Each row is a point. Each table stands for the endless flat space through its points: a line for two points, a plane for three, and so on. Write the one point that lies in both, or say that there is none.
In the rows, 128 means zero.

First, 2 rows:
[[124 139  95 157]
 [127 140  98 155]]
Second (2 x 4):
[[135 146 107 152]
 [140 151 113 151]]
They share: [130 141 101 153]

First, 3 rows:
[[152 107 148 135 131 153]
 [164 117 148 143 125 145]
 [168 109 138 135 119 145]]
Second, 3 rows:
[[131 109 144 143 136 131]
 [141 109 158 139 136 139]
 [159 113 148 139 132 167]]
They share: [150 111 153 139 134 153]

First (3 x 9):
[[143 115 126 159 127 146 150 140  92]
 [147 114 116 165 132 152 153 129  84]
 [129 118 159 139 113 127 140 177 123]]
Second (2 x 9):
[[143 110 138 156 119 134 141 156 112]
 [155  98 136 166 111 124 131 158 122]]
They share: [137 116 139 151 123 139 146 155 107]

First, 3 rows:
[[119 125 119 111 131 126  98 113 102 123 169 110]
 [ 91  93 111 147 159 160 162 157 152 101 141 100]
 [113 117 127 125 141 141 118 123 117 114 167 115]]
Second:
[[ 94 122 103 111 141 140 142 130 124 100 164 107]
 [112 104 124 129 153 137 130 142 124 112 146 110]]
They share: no point

First, 2 rows:
[[145 147 101 121 135 138 115 167 122 111 119 126 165 116]
 [145 127 106 101 110 143 100 137 117 116 129 136 140 126]]
Second:
[[152 118 105 114 108 132 110 158 135 107 109 138 175 120]
 [143 120 108 122 109 128 111 136 107 103 115 123 155 146]
 [163 122  92 100 111 134 113 158 131  97 111 145 165 114]
 [146 131 102 111 117 136 109 140 108 106 123 128 145 134]]
They share: [145 135 104 109 120 141 106 149 119 114 125 132 150 122]

First (4 x 20):
[[126 106 116 107 106 144  93 116 156 114 131  95  93 141 148 162 107 118
  110 139]
 [145 112 134 117  98 116 111 118 125 112 142 140  81 143 136 127 113  97
  119 140]
 [104 107 138 117 120 143  91 130 177 105 111  86 123 127 152 164 104 115
   96 139]
 [117  90 124 131 104 112  89 102 151  84 114 114  79 113 152 143  89  89
  117 144]]
Second (2 x 20):
[[112 113 137 132 112 131 108 151 163 100 139 112 106 133 151 147 110 125
   92 139]
 [132 118 152 102 107 126  93 126 138 125 119 117 136 148 121 117 115  95
  122 129]]
They share: no point

First:
[[130 139 113 105 119 115 140 114 136 115 147 117  89 106 146 116 125 162
  102 122 123 143 149 156]
 [158 131 135 111 143 103 148 158 162 133 119 141  99 144 160 152 119 158
  120 164 137 139 167 138]
 [131 137 105 105 122 103 148 119 135 130 143 126  96 105 148 128 134 170
  111 131 140 136 161 162]
 [141 137 111  85 130 115 150 147 149 144 111 124 120 127 134 150 142 146
  129 165 146 128 147 140]]
Second, 4 rows:
[[153 122 113  95 139 101 129 130 158 141 128 145  90 118 148 118 112 153
  120 136 154 126 164 132]
 [134 148 124  97 108 105 141 156 134 117 135 123  99 148 135 154 142 168
  118 141  97 150 136 156]
 [140 143 118  93 109 102 141 150 139 125 129 122 111 155 138 162 130 165
  125 137  97 154 128 148]
 [127 160 148 114 124 126 162 152 141 110 121 115 113 142 137 159 142 154
  118 171 129 132 145 163]]
They share: no point

First, 2 rows:
[[130 142 121 126 124 143 117 127 104 115 109 129 156 156 127 138 109 128
  156 113 132 145 116 115]
 [130 133 136 141 130 125 132 106 119 133 103 135 135 141 118 141 115 125
  144 113 123 139 101 133]]
Second:
[[130 135 101 141 149 156 116 131 103 127 128 108 136 114  95 129 114 141
  158 105 140 144 123 105]
 [122 149 139 120 117 125 117 104 107 108 101 137 151 173 142 142 103 122
  155 106 123 144  95 140]
 [134 136 101 150 140 143 123 141  98 129 113 125 145 143 103 130 117 125
  164 118 138 156 122 112]
 [146 121 133 135 118 142 132 124 106 128 108 124 142 150 126 136 131 138
  154 123 121 134 124 105]
 [138 123 122 128 137 158 115 108  92 115 138  86 116 120 112 123 131 165
  169  96 123 127 120 104]]
They share: [130 139 126 131 126 137 122 120 109 121 107 131 149 151 124 139 111 127
 152 113 129 143 111 121]

First:
[[114 133 151 133 159 100 138 119 126 163 129 125 143 151 121  91 135 144
  141 134 132  97 167 138]
 [108 136 159 132 141 104 136 121 142 159 135 133 135 134 130  90 126 134
  124 141 125 107 162 144]
 [123 124 140 122 160 119 113 115 127 138 124 107 134 115 174 140 146 125
  140 132 141  99 139 125]
 [ 99 142 170 134 128 103 137 125 153 160 140 145 132 125 128  80 118 129
  110 146 119 117 163 151]]
Second (3 x 24):
[[112 141 159 120 148 104 129 119 147 159 128 128 132 124 136 103 132 128
  131 130 130 111 143 134]
 [127 119 133 128 132 123 119 121 126 157 162 126 120 149 150 129 143 121
  136 173 124  94 175 130]
 [106 155 173 114 156  94 135 117 159 163 110 132 140 112 130  87 128 134
  129 106 132 119 125 136]]
They share: no point

First (3 x 24):
[[137 134 152 133 154  92 147 128 104 135 105  77 168 122 142 119 148 111
   92 123 102 130  94 141]
 [141 150 132 141 134 112 147 156 100 131 133 105 144 142 134 119 152 107
  104 111 130 106 110 133]
 [147 146 126 147 139 114 144 154 105 128 128 108 142 144 135 119 150 106
  104 106 130 102 110 133]]
Second, 3 rows:
[[142 152 137 153 150 115 140 135 118 137 133  93 154 151 131 115 135 119
  101  95 113 102 110 141]
 [146 160 149 157 162 115 144 120 130 162 127  83 148 148 134 122 131 107
   83  73  96 102 103 165]
 [150 138 131 141 144 105 148 150 102 132 111 103 142 130 142 124 157  95
   95 111 124 112 101 139]]
They share: [146 142 131 145 144 109 144 147 106 129 121 101 148 139 137 119 149 107
 101 109 123 108 106 135]

First:
[[145 129 117 127 101 143 136 150 121 124 137 131 142 114 129 149 150 151
  125 120 151 122 149 115]
 [150 131 117 125  96 147 134 149 126 123 138 134 148 114 129 145 151 157
  129 114 150 121 151 112]]
Second:
[[139 117 116 120 101 135 141 153 117 120 130 123 145 111 141 151 144 138
  125 116 151 131 153 123]
 [135 134 118 154 106 129 104 171 135 148 148 107 137 127 131 146 147 160
   84 115 159  88 128  83]
 [151 106 100 118  96 123 152 149 123 116 116 121 159 103 161 146 125 132
  128  99 157 140 168 133]]
They share: no point

First:
[[118 118 157  98 150 112 116 115  83 120 145 136 129  76 100 164 148  97
  111 146  80 155  85 108]
 [153 127 116  97 152  90 105 137  95 131 165 144 124 120  87 131 138 145
  119 147 103 155 129 122]
 [104  79 106 150 160 114 166 115 146  96 153 152 175 138 137 146 143 141
   76 143 140 149 125 119]
 [112  97 132 138 128 102 158 139 120 112 169 176 163 114 143 150 129 121
   90 153 108 113 117 133]]
Second, 4 rows:
[[156 118 132 117 136  87 139 128 102 123 161 146 160 109 130 156 140 113
   88 147  88 144 111 128]
 [140 105 129 117 144  98 133 126 104 116 160 140 152 113 116 157 151 114
   94 144 100 155 114 114]
 [125 118 138 111 161 106 125 105 107 115 171 144 129  91 110 147 134 150
   95 151 110 143 126 111]
 [130 124 141 114 165 107 114 103 103 128 163 142 128  82 108 132 125 157
  102 155 105 139 120 130]]
They share: no point
